Every row gives one point. Any point is a mix of the corners, with weights that add up to 1. It lies inside the corners' shape when no weight is negative. Say inside or outside, and name the corners with a negative weight.
In the rows, zero is written as 128.

Corners:
(1): [170 173]
(2): [71 62]
(3): [181 146]
Points:
[175 144] -> inside
[169 164] -> inside
[126 105] -> inside
[107 108] -> outside (3)
[94 85] -> inside
[107  91] -> inside
[80 70] -> inside
[191 180] -> outside (2)
[122  97] -> outside (1)

Corners:
(1): [148  69 179  80]
(2): [115 169 214  44]
(3): [79 51 35 65]
(4): [ 92  99 128 169]
(5): [200 130 101 139]
Points:
[139 166 174  53] -> outside (1, 4)
[169 169 160 137] -> outside (1, 3)
[138 100  92 106] -> inside
[ 94 114 175 146] -> outside (3, 5)
[129  79 101 124] -> outside (2)
[ 79  79 123  80] -> outside (5)
[146 118 117  97] -> inside
[146  77 141 104] -> outside (2)
[126 109 125 146] -> inside

Corners:
(1): [118 205 128 128  92 137]
(2): [103 129 175 186 115  79]
(3): [119  87 199  92 134 176]
(4): [100 112 137 163 170 101]
(5): [190  78  84 179  96 167]
(6): [139 156 116 162 157  67]
(7): [ 93 104 106   7 132 139]
Points:
[124 127 145 177 118 125] -> outside (6, 7)
[149 115 132 169 123 132] -> outside (7)
[101 139 164 126 125 132] -> outside (5, 6)
[125 136 122 191 150  85] -> outside (3, 7)

Corners:
(1): [134  93 148 120 112 205   7 155]
(2): [106 146  27 111  86  56 109 143]
(3): [145  64 241  54 130 179 139  85]
(4): [165 185 162 114 120  29 125  70]
(5): [ 82 189 114 151 100  70 158 221]
(6): [125 143 123 142 165 146 183 149]
(7): [100 126 211 207  78 129 173  78]
(8): [ 95 170 143 133 128 181 128  87]
(9): [179 131  56 126 163 217 215 117]
Points:
[113 176 136 157 108 138 111 132] -> outside (2, 3, 6)
[104 139 107 154 113 174 100 152] -> outside (3, 4)
[130 136 138 119 121 150 144 121] -> outside (6)
[138  86 181 129 140 243 124 107] -> outside (2, 4, 5)
[117 149 136 126 129 161 142 107] -> inside
[134 138  98 106 122 106 135 143] -> outside (7, 8)
[125 122 137 125 116 162  81 149] -> inside
[121 114 147 131 130 202 136  99] -> outside (4, 5)
[120 155  93 138 117 120 126 138] -> outside (3)

Corners:
(1): [149 110  79 174 126  97 112 149 213 123 172]
(2): [ 89 182 213 124 174 154 147  67  92 158  67]
(3): [182 137  77 158  88  80 152 127  62 160 128]
(4): [123 145 151 132 121  85 112 116 136  70 128]
(5): [124 130 160 167 112 120 170 162  22 119 166]
(6): [149  92  96 163  97  49 203 132  51 204 141]
(7): [ 75 198 132 149 134 137  73 120 223 105 116]
(8): [156 163  95 105 143  95 127 165 206 147 159]
(9): [ 94 149 108 131 150 111 115 107  97 173  85]
(10): [129 138 117  84  93 157  96 112 215 115 137]
(11): [126 123 103 143 110  94 249 130  38  87 140]
(12): [115 137 199 139 159 163  96 149  68 132  51]
Points:
[108 152 141 135 144 122 134 108 105 150  99] -> inside
[128 136 131 152 133 107 140 137 106 136 122] -> outside (10)
[139 134 111 135 117 104 146 122 127 139 138] -> outside (7, 12)
[119 142 138 138 130 112 134 124 155 113 126] -> outside (3, 5, 9)
[125 151 120 131 136 112 128 136 144 138 124] -> inside
[137 137  93 130 106  81 163 137 122 120 152] -> outside (1, 2, 12)
[129 142 143 137 116 113 154 133  89 124 132] -> outside (1, 9)
[115 157 118 122 127 122 128 114 141 147 105] -> outside (1, 4, 5)
